Each wall is flat, endless, passes through zero and stands at right angles to its row. A trip goes straight from one point to another. Which walls does it cross, in order?

Walls:
(1): [-1 20]
(2): [ 9 20]
(3): [-1 18]
(4): [24 -2]
(5): [ 6 31]
Trips:
[12 24] to [42 39] => none
[-40 -20] to [-17 -22] => none

Walls:
(1): [ 31 -34  -6 -27]
(2): [ 26  39  14 -46]
(3): [  0 -21  -4  -4]
(4): [-19  31 -46  17]
(5): [ -7  -8 -66 -13]
(6): [  3   5 -14  19]
Trips:
[-50  34   4  56] to [ 18 -38  47  22] => 4, 3, 6, 1
[ 58 -31  29 -34] to [ 26 -48  -9 -46] => 5
[-37 -42  16 -26] to [-20   1   1  39] => 1, 6, 4, 3
[ 11  37 -25   0] to [48 47 -5  9] => 5
[20 20 41 20] to [-32   5 -14 -34] => 4, 5, 3

Walls:
(1): [  6 -63 -18   2 -21  -7]
(2): [-4 -7 35 25 29 -8]
(3): [ 15  25 -15  13  -2 -47]
(4): [  8  -9  18  10  30 -14]
(5): [-14  -1 -51 -41  40 -32]
(6): [-24  14   9  24 -10  -8]
Trips:
[ 64  26 -62  19 -53 -37] to [ 62  34 -15 -15  -9  33] => 5, 1
[  9  10   1 -32  -6 -19] to [  4  71 -31 -10  10  81] => 3, 5
[-46  48 -24  35  -2  42] to [-22  61  -3 -10  36   5] => 5, 3, 2, 4
[ 12 -22  28  12  23 -22] to [ -3  -9  27  21 -13 -29] => 6
[-42  65  19  27  19  44] to [18  8  8 -1 30 28] => 4, 6

Walls:
(1): [  9  19 -27  15 -51   1  -1  65 -69]
(2): [ 65 -12   0 -90 -58  27 -29  11  18]
(3): [ 44 -27 -14  12   5  21  26 -15 -25]
(4): [ 15  56  -2  45  17  -7 -37  33  -4]
Trips:
[ 38   6  24 -43  44   7 -10  22 -14] to [-17  -7  24  26   5   9  11 -29  -1] => 4, 2
[  9  59   0  10 -25 -34  13 -12  24] to [-19 -25  46  28   9  -2  41  36 -45] => 3, 4
[ 19  31 -11  30  23  31 -16   5   6] to [ 56 -61  55  22   6  -3 -35 -38  -5] => 1, 2, 4
[ 10 -22   2  18 -62 -43 -54  44  42] to [-44 -33   6   4 -18 -28  25 -19 -38] => 4, 2, 3
[-12  22 -14  25  -2 -25  30   9  18] to [-51  11   4  33  37   9 -31  51  46] => 1

Walls:
(1): [ 31  -6   1  28   4  21 -72 -52  19 -31   3  13]
(2): [-11   5 -26  11 -29 -29  45 -53 -18  40  -5   8]
(3): [-11  14 -38  43 -23  14  10  47  12   8   0  48]
(4): [ 48   1  43 -52  17   6  13 -35 -16 -14  36  15]
(5): [ 49  20   9  19   4  29  30 -24  31  27  18   1]
Trips:
[-17  59 -27  46 -19  -4 -46  29  17 -55  21 -17] to [  3  14  -1  10   8  19  18 -44 -18   8 -13  52] => 5, 2, 4
[  1 -28  47 -15  18  29  21  11 -55 -36 -21  59] to [-22  48  22  27 -52  -5  15 -20   5 -38  18  74] => 3, 1, 2, 5
[-20 -29 -38  28 -18  30 -29 -27  30  11  -2   1] to [-13 -17 -28   1 -45  18 -38   6 -16 -14  11  24] => 5, 2
[-17 -15  -4 -28 -10  45  48   6   0  63  51 -30] to [-20  57 -30 -19  -4   3 -22  10  25   1 -23  44] => 3, 4, 5, 2, 1
[ -3   8   4 -25  51 -27  41 -14   1 -25  15 -38] to [-26   7  10  16  43 -11   3 -32 -36   3  77  42] => 1
[ 20  73  46  18 -18 -15  -5  18 -27   2  49  14] to [-66  20 -48   3 -23 -29  10   5   3 -34  68   4] => 2, 5, 4

Walls:
(1): [ 46  -7  27 -44 -54   4  -6 -21 -12   4  24   6  49  12 -62   8  -9  15]
(2): [ -8  21 -13 -59 -16 -43  46  13 -18  -2  12 -32  -8 -38  42   1  22  17]
(3): [-40  23 -22 -61  -7  -1  25 -34  10  -3 -10  56  31 -55 -43  -1   7  40]
(4): [ 12   7 -11   0 -19  -1  -6  19 -35   6  54   7 -12  -1  16  14  27   5]
(5): [ 19 -56 -11  -1  30 -13  63  35  -9  45 -15 -50 -35  10  24  73  24  17]
(6): [-31   7   5  12   0  -6 -28   8  28  11   5 -20  22  23  22  -3 -25  84]
(7): [-58 -19   0 -19  10 -62 -18  -2  10  16 -14  34  27 -39 -40 -41  14  -7]
(8): [ -1  16 -30 -62  27 -45 -13  -3  62 -28   8 -11 -17 -31  -3 -19  10 -24]
(9): [ 28 -29 -45   0   9   7 -20  -1 -27  22 -16  10  36   6  -2  13  -9  23]
Trips:
[ 15 -25  13  26 -22 -16 -60 -17  20  40  28 -91  15 -29  -8 -16   6 -35] to [-51  32   8  51  23  12   3   9  30 -30  60 -10  -8 -46   6 -18 -34  24] => 1, 3
[ 24 -66 -28 -24  12  23  11  19  29 -23  46 -64   9  19 -18  18 -19 -24] to [-46   6 -47  19  24 -30  27  12 -39 -44   7   8  25  -8 -36   7   6   8] => 2, 7, 3, 1, 5
[ 22  25   5  -9  -7  29 -30 -37 -15   5  10  11  41   0 -31  21  -5  72] to [-68  37 -12   6  41  46  57  15 -26  -7 -16   0 -63  58   0 -23 -38  41] => 4, 1, 9, 5
[-24  -8   6   3   7  21 -41  12  44 -22  33  11 -37   4 -40  23   3  -8] to [ -3  38  61 -30  14  -4 -26  -2 -43  20  23  28 -54 -20   8 -21 -12 -48] => 6, 2
[ 20 -33 -11 -10  45  12  33  19   0  35 -28 -12   9   1 -29  14 -21  -4] to [ 20  31   3  26  28  46   0 -13 -10   6  40 -32 -39 -22  28  62 -65 -30] => 1, 4, 9
[ 49  41 -58  29   8  -3  68  -1  21 -27  -8 -12  44  10 -21 -10 -85  43] to [-26 -15   7 -53  -6 -34 -15  19  39  -2  17  41  13  14  52 -14  -6  23] => 2, 8, 7, 1, 9, 4
[-83  -5  20  -9 -87  29  -4 -30 -10  47  28  38  23 -31 -52 -33   3 -36] to [ -7  11  26  30 -70  30 -23 -64   4 -13  48  24   1  -5  -4  31 -36 -11] => 7, 6

Walls:
(1): [ 24 -13 -30  -6  -7 -20 -32  24 -30   0  19 -76 -74  11  45  -7  -9   5
 -19  59]
(2): [ -5  35  -5  32 -62 -13   5   0 -11 -14 -65  37 -36  54  33 -27  12  -2
  17 -53]
(3): [  6   6   8  23  22   7  20  17 -29  21  -3   0  62   1 -24   5  25  31
 -15 -43]
(4): [ 20 -13 -90  13  51  56 -13 -12  25  28 -67  18 -25  12  13 -43  31 -26
   0 -15]
(5): [-15  18  32 -18 -18  11   1  -1 -26 -41  -7  -5  53 -57 -21   8  -2  32
  47  18]
(6): [-28 -25  -2 -46  29 -34 -34  -2 -30 -10  32 -14  17 -31 -37 -16 -72  -7
  65 -12]
Trips:
[-10  42  -6  -5 -22 -20  12 -39 -27  33  -4 -18 -28  24 -10  23  47  -6
 -10   0] to [ 49  33 -26 -60  15   4 -17 -31   2  39   9  -7  -4 -21  19  24  20  20
 -21  36] => 3, 4, 2
[  8 -26 -14  24  -6   2 -41 -25 -17  29 -13  50  32 -44   0 -10 -12 -36
   8  89] to [ 41 -20 -15 -11  10 -16   6  19   5 -19  46  66  -3 -55 -58 -16 -21  23
 -21 -19] => 1, 4, 3

Walls:
(1): [-23  46 -22 -20 -66   6 -22   9  33  49 -40  47 -33  -8  19   5  30  12
   8  -8  21  56 -60  14  23 -20 -37 -56  15  -7  15  14]
(2): [-14  -8 -37  10  33  35  -2  17  37 -11 -20 -36   2 -10 -26 -21  59 -65
  -1  -1  -5   9  51 -35  58   4  12 -25  21  -7  70 -67]
(3): [  7 -25  43   1   3  26  35  -5 -13  83   0  -7  54  11 -24   9  36   7
  23 -26 -15  31 -24 -10  11  -6 -48 -42   6   8 -32  40]
(4): [ 31  23 -20  37  49  -5  48  36  43 -35 -26  21  47  20 -69  -6  22 -11
  13  18  46  52  38 -17   4  25  -5  11  -8 -38  -7  27]
(5): [ 17  19 -62  37 -69  15  38 -26 -34  53 -28 -15  35 -23   9 -13   6  -2
   8  32 -32 -43  72 -48  19   1  -3  34  19  37  51 -13]
(6): [ 40  68 -10  -9 -26  29  21  -3 -14  14 -18  46 -11  34  45  31   2 -35
 -23 -26 -65  44  12  -9  -5  15   1 -41  29 -27  24  43]
(7): [  5  36  18  80 -36  12 -49   3  14 -12 -25  30 -30  76  -1 -68 -33  10
   6  -9   8  40 -10  14 -39  18  35  16   2 -43 -58  39]
(8): [ 15  27 -34   3 -22  24 -47  12 -42 -18 -14 -44 -23 -27   7  60  27  48
  19  44  11 -15 -51 -30 -18 -13 -30   4 -33  25 -25  -3]
Trips:
[-39  47  27  10  29 -29   2 -10 -11   8  25 -11   6  -4  10  11  22  32
 -41 -18   0  55   7 -21 -30 -21  -3   4 -24  33  31  23] to [ -2  41 -18 -11  26  -2  39   0  44   6  32  18 -10 -35   0 -15  10 -41
 -28 -17   4 -28  -6  -9 -40  -8  16  20  -7  15  17  19] => 8, 3, 1, 2, 5
[-26  12 -33   7 -29 -13 -23  18 -21  10  -5  36  14  12 -29 -22  13 -31
  21 -51 -15 -16 -15 -20 -41  -6 -32 -23  25  22  -1 -16] to [ -9  51 -29 -28  35 -52 -13 -24 -54  75 -44   2 -16  12 -26  21  25 -28
 -17 -15  -6  72  40  45 -38 -18  -4  12  27 -11  87  -4] => 7, 4
[ 27 -70   5  16 -22 -53 -13 -18   0  31 -12  71 -16 -13  -5  20 -40  21
   0  14 -16  32 -47   8  -5 -19 -30   3  12  -4 -26  10] to [-14  36  87   8   9  11  62  14   6 -41 -22 -39   9   6  39  29   6  23
   5  35  -8  23  23  -9  32  23 -39  46 -23  34  13  77] => 8, 6, 4, 1, 7, 5

Walls:
(1): [  5   9 -23  -7 -34  51  17  -3 -24 -18 -48  -7 -23 -10  36 -24 -24 -20
 -26  -9  -6 -29  44  -2 -19 -34  39 -90  -1 -36  23  -9 -14  17   2  11
  -2 -22  -5  38 -11 -13  -8  42 -12 -55  11  32]
(2): [ -1  38 -35 -42 -17  12  -4  23  39  24 -42   3 -15  -4  37  -3  -5 -25
 -43   1  13 -18 -17 -17 -64  21  26 -16  -4  31   7 -21 -20  71 -16  43
  23  -9  18 -36 -10 -29   7  51 -42  25  -6  26]
(3): [  9 -11  22  12  31 -17 -10  12 -22   5 -37  -1   6  37  17   4 -41  29
  24 -40  41  -2  19 -10 -11 -21 -21 -17  38  31  35  -7  28 -34  31 -17
  18 -28 -20  -2 -27  14  35  65 -20  25  -2 -13]
(4): [-13  23  10 -18 -34   7  -3  73  17  13 -18  12  -5  -3  -2  28   3   8
  32  37  36 -24   9  34 -35  42  14   2  13 -16  -9 -16   6 -56 -24  21
 -25 -24  63   3  13 -14   8 -20  20  59  -5 -15]
(5): [ 22  18   9 -20 -65  16  23  14  20  13 -40   2  42 -40 -19 -13  67 -35
 -24  20  69   4  40  -1 -20  21 -31  21  -8  43 -48  26   9  17   4 -17
  47   0  -7 -10  39   4 -60 -33  -5   9  41 -12]
(6): [-17  -9   0  12   4  -2  -1 -39 -15 -24  -6 -24  22  43   6  65  13 -13
  12  51 -21  57  32 -30 -35  -9 -20 -25   1   9  -4 -18 -25  48  -8  65
 -47  18  25  -8 -21 -12  -8 -14   6  -3  47 -28]
(7): [ 13  34 -38 -13  15  31 -47 -48  26 -24  30   1  49  34 -28  17   5  30
 -17   2 -17 -14  24  -5  31  20  -8  35  43   8 -20 -52 -10 -16 -16   9
 -19 -20 -56   6 -26  -5 -21  13  -9  34  36 -16]
Trips:
[  3  23  -1 -11  21 -19   6 -19  23  -1  59 -31 -41  -7  35 -40   8 -22
  -1  36 -18 -26  10  53  20  58  31  -5   8 -61  -7 -27  -2 -29  -3 -48
  47 -16  27 -27  11  10  58   4 -30 -47   2 -17] to [ 22  17 -55 -50 -33  -2 -28   3 -22 -21  41  18   8 -14 -33  24  -4  38
 -62  17  12 -35   5 -10  40  -1  15  14 -12  -5  47  39  31 -32   6   7
  31 -31   5 -41  26 -64 -19  25 -39 -11  19 -51] => 7, 2, 5
[ 42   1  -6 -22  23 -12 -47  27 -15 -44   4 -28 -49   2 -37 -15   8 -30
  37 -47 -18  27   3 -22  -9  82 -13  22  14 -24 -23 -11 -29   9  -6  24
 -38  -2 -12   0  24  46  43  29   9  18  35 -43] to [-21   4 -18   9  15 -15  -4  -4 -59 -18 -14 -59 -56  30  23  26  10 -41
 -15  -7   6  -7  15 -26   5 -11  46  29   1  -8 -12  -7 -16  34   7  49
   0  10  42  42  -5  27  20 -16  -5   0 -21  -2] => 2, 3, 7, 1, 4
[-23   0   5  49  40 -54 -11 -22 -36 -53  39 -10 -17  -5  46 -22  25   6
 -40 -21  -6 -19   6 -26 -27  47 -41 -33  13  20  -1 -19   0   2 -11  -7
  22 -36  20  44 -11   9 -77  31 -29 -22  -3 -28] to [ 11 -46  15  29 -46  29  25   0 -13  -1 -10 -28  35 -95  -9  31  -9  23
 -44  -4  -2  15 -73 -57  14 -21 -75  12  40 -46 -47   0  -2  -1 -15 -21
 -23 -33  26  -7  -2  -6   0 -24 -38 -10  62 -38] => 5, 3, 1
[-35  93  -3  21   3 -66 -18  18  12 -41 -35  -4  30  -2  -7 -21  12  26
 -31  -1 -31 -13   2  12  58 -12   3 -17 -20  -7  19 -21 -41 -16 -25  30
   8 -36 -18  14   3  19  12  13  12  -6   7 -41] to [  0   0  25 -22 -43 -48 -12  34 -19  19  -1  19  -8 -19 -23   9 -17 -10
 -23 -17  15 -23  36  37  -3   3 -11 -43   6  22  25  65   4   8  29 -21
  19  45 -15  34  18  16  10  23  -1  18 -33  24] => 7, 5, 2

Walls:
(1): [-28 -45   8  -9  13   1 -17  45   1 -17 -30  23  15  12  -4  -3  24  69
  36   6  14   4  13  49   7  12  32   6 -26 -58  12  35  13  72  52  11
  27  49 -34   3  34   3  12  55   4  -8 -26  -2]
(2): [  6  10  -9  13 -10  22 -84 -23  -2   5  32  23 -26  25   8   1  25 -37
  39  -6 -38  -4 -34  55  23  50 -13  13  -4  16  -8  37  42  21 -19  29
 -36  -6   6  27  60 -67   2  -4 -14 -47  45  34]
(3): [ -4 -49   8   1 -17 -17 -36 -13 -15  35   8 -43   6 -14  15   5  48   8
 -35  30 -14  11  74 -10 -22  34 -27  32  48 -38  14 -36  31   3 -17  27
  21 -33  75   4 -17  18 -43   2  51 -18  33  33]
(4): [-11  40  26  27  15  11  18 -27 -30 -17 -20  -3  -1  -2 -52 -43 -13  -4
  23  14  27  -1  -5  -6  37  -5  -1 -15 -19 -39 -32   5 -44  31  -6   7
 -49 -32  27   3  17 -43 -51 -26  72  19  70  29]
(5): [-26  22 -29 -29  21  17  -8 -21 -44   3 -32 -28   2   1  53 -10  39  23
 -20  23  15   9 -55  42   2  36  -9  -4  -8   0  16  34 -54   4  -9  43
  44  -6  11  38 -21  -3 -15 -23 -13 -17 -24  -3]
(6): [ 21   2  25   6  18   5   5  14  48 -15  40  42  40 -42  36  -4  -4  -6
  -5 -28  -7   5 -41  39  17 -12 -42  11  10   0   0 -20  57 -39  33  -5
  -3  44 -36  26  -2  13  -1 -22   3  39  14 -35]
Trips:
[  2  27   4  42  45  -2  -8 -37   2   7  16 -70   2   3  47   8  -5  16
 -10   5 -33 -18   6  13  21 -46  41 -34  37  63  13 -16   6  -8   0   4
 -26  -3 -78  24   8  36  45  -4  25  36 -50 -15] to [-24 -34   2  13  47 -19  -2 -50 -54  26 -44  11  -1 -45 -14  17 -29 -47
 -22  -2   3  16  19  27  19 -46 -30  27 -12 -59 -50 -64  22 -56   6   3
  17  20   5  -8 -25  -1   7  -8   6  35  39   5] => 5, 3, 4
[ -6  90   1  16  -5   6   1   0  23  18 -16  23  19  27  23   3 -33  38
  23   2 -58  12   2  -1   8  -3   4  49  20   1 -25   2  34  32 -23  55
   7  32 -27 -14  -8 -43 -13 -59 -22 -55  17 -33] to [ 42  10  -4   6  14 -46  20   7  23  46   1  23  32  32 -19 -27 -17   9
   7 -44  37  22 -14  27  27   4  12  61  21 -17 -21  11 -16  54  12  54
 -41  15 -10   5  35  34 -12  19   5  -3   0 -10] => 1, 5
[ -8 -36 -15 -23 -15 -16  22  -7   4  -6  -8 -28  15  26  14  33  15  -6
  10 -31  12  35  58   8  37 -30  15  27 -16   0  25  -4 -36  18  -7  23
  15   8  33  10   0  33  10 -21 -25 -34  23 -29] to [-63   5 -16   7  62 -31  34  75   2 -24  14 -40 -13 -13 -25 -18 -52   3
 -14 -26  53 -15 -42 -45  -9 -30 -45 -23  23 -38 -28  18  11 -43  -5 -33
  -8 -56   6   0 -59   9 -22 -24   1 -32  -4 -33] => 1, 4, 3, 5, 6
[-24 -29  14  21 -34  42  -8  -2  21   8 -15 -27 -10 -38 -16 -36  27  25
 -26 -35 -23  28  -8 -21 -15  13  14  11  68  -5  16 -37  45   5  -9  -1
 -10 -36 -17   6  13  21 -10 -26   0 -13   3  10] to [-52  20 -21 -28  84 -30 -10   3  37  -9   2  56 -26 -34 -37 -29 -15  12
 -27   8  -8 -21 -15 -10 -24 -26  36  23 -53  18  36  -3 -14 -13 -51   2
 -26  30 -25   5  36 -13  -1  -8   0  32  38  18] => 4, 3, 1

Walls:
(1): [ 23 -22 -39 -17 -57 -41 -36 -58  -9 -43 -54   2   3   5 -16 -40 -15  -5
  -5 -46   9   2  24 -22  21  25  40 -20  -5 -17 -31   8  -6  30  11  16
  -8   1  26 -18 -32   4  -2  34   8  14  16   2]
(2): [-20 -58   6   4 -73 -23   6 -35  16  53   2  19  21  18  50 -21   3  12
  33  18 -10 -34 -48  35 -10  26 -10  37 -21  -4  20 -25  38 -31 -13 -72
 -20  12  12 -20 -74  25 -73 -20  19   7 -11 -30]
(3): [ -5 -51  -1   6  19  33  41  31  15 -42   1  15  36  16 -14  46 -51  43
  36  24  -1   9  68  11 -44  26 -38 -72  53  -4  12  12 -51  14   0 -33
  26 -22  -3  27  18 -59  -8  20   4   7 -53 -15]
(4): [  9  14  10  20 -46 -29   6   3  27 -15  -5  -6 -38 -20 -18 -46  -4  -3
 -49 -19  14 -15  -7 -29 -28  25 -21 -13 -59  11 -52 -18  32  -1 -13  34
 -27   5  11  22 -12  35  12  -3  13  16 -15 -12]
(5): [ 23 -23   6  -8  -7  -5  16  86  53  23 -53  19  15  -8  12 -34 -51  -1
 -42  53 -34 -33 -11  -5  23 -25 -31  15  16  39 -41  13   8  36  11  49
  51  42  -8 -17  -7  -8  24 -29 -47  -8  11 -41]
(6): [ 22  54   6   6 -12  -6 -41  21  32 -15  25   2   7  23  21 -43  40 -10
 -36  17 -38 -23  46  37 -34  -6  17 -31 -52 -44   1 -20   9   4 -30 -19
   0  18 -15   1  46  65  14 -64  25 -22  50  22]
(7): [  1  41  -9  21  13 -16 -12 -22  13 -16  22  33 -23  -3 -24 -18 -36  29
 -13  16 -52   0 -19 -20  31  -1  -4   3 -13 -24 -34 -45  44   6  22   3
  34  47  29 -23 -40 -37 -22 -14  18 -28   1 -48]
(8): [-29  -7  22  34 -85   7 -44   8   3  26  42  22   3  30  19  -7  -9  83
  -8 -57   6 -24 -29 -19 -32  42  40  -5  -4 -59 -35  41 -46  55   4   2
   1 -49   2  33   5  27  -5 -30  13  44  31 -16]
(9): [  0  15  35  29 -23  -7 -15 -49  52   9  -8 -22  53 -31  16 -40 -29  15
  56   4 -20  19  13  30  44   4 -32   8  47  41  12 -13  20 -29  15 -10
 -14  36 -23  -3  21 -16  -8   8  -6  30  17 -36]
Trips:
[  9  47   8 -56 -35 -14 -29  14  26  37  -1   6  42 -44  20 -20  -8 -22
 -14  52 -12  19   6   0  18  39 -49 -13 -66  -6  53   9  16  12  65 -46
  -7  16   7  -5  45   2  27  -9   8  -9 -16 -27] to [-40  -5 -33  20  41 -10 -23 -14 -13   7  -8 -13  33  -6 -27 -14 -24 -17
   7 -20  31  11   2  -8 -16 -25  32  29   7  35  -5 -10 -16 -32  -6  15
   9  14  22 -28 -32 -61 -53  36  12  11 -18  15] => 4, 6, 1, 5, 3
[ -7 -50 -49 -21  11  -8   5  24  58   4   6 -21  31  62 -32  28 -38 -43
   7  17 -48  -8  21  11 -25  -6   0  38  10  29  61 -25   5 -32  -7 -41
 -40  34 -34  56  31 -62  22  18 -30  15 -27 -57] to [ -6  29 -34 -18 -24  -6 -62  24  -2 -33  24 -24  48  34  31  74  33 -24
  19   5  -3  28 -51   8 -20  26 -13 -31 -39  20  64  46 -31  35  13 -20
   3 -47 -18  26   2   7   2  11  37  36  40  -8] => 5, 6, 8, 9, 2
[-10 -24  41  37  17 -65 -16 -39 -17  21  77  22  29  -6 -17  43 -10  -1
 -21 -65 -41  50  -5 -69  15   1  57 -19 -38  42 -13  -2 -37  -7 -48   4
  17  21  21 -31  25  -7  11 -37   1  -3 -20   1] to [-19 -22  -7   0  -8   8 -25   9  21 -28 -25 -15  20  29  18   6 -43 -37
   7 -36  28 -16  10 -12  27  23  -1  -8  61   8 -39  12 -21 -37 -33   4
   9  37  24 -19  16  12 -10 -52 -14 -60 -29 -33] => 9, 3, 4, 5, 8, 2
[ 44   0 -18  20 -49 -48   6  17 -30  -9 -17  14 -21  -7 -13  -5 -23   5
  13 -40  -7  13  49  46   0 -23 -15 -34  -9 -46  56  13 -65  -1 -60 -57
  36  -3 -36  -3  64 -15  25  11 -63  -7  32 -14] to [  8  14  31  42  90  35  14 -34 -18 -24 -18  -3 -16  16  -5 -16   1  32
  42  17  22 -17  89  34 -65  -3 -33   0  -4  24 -17  12   1 -32  48 -43
 -23  19 -44   8   8  12  -2   3 -77 -54  26 -15] => 8, 1
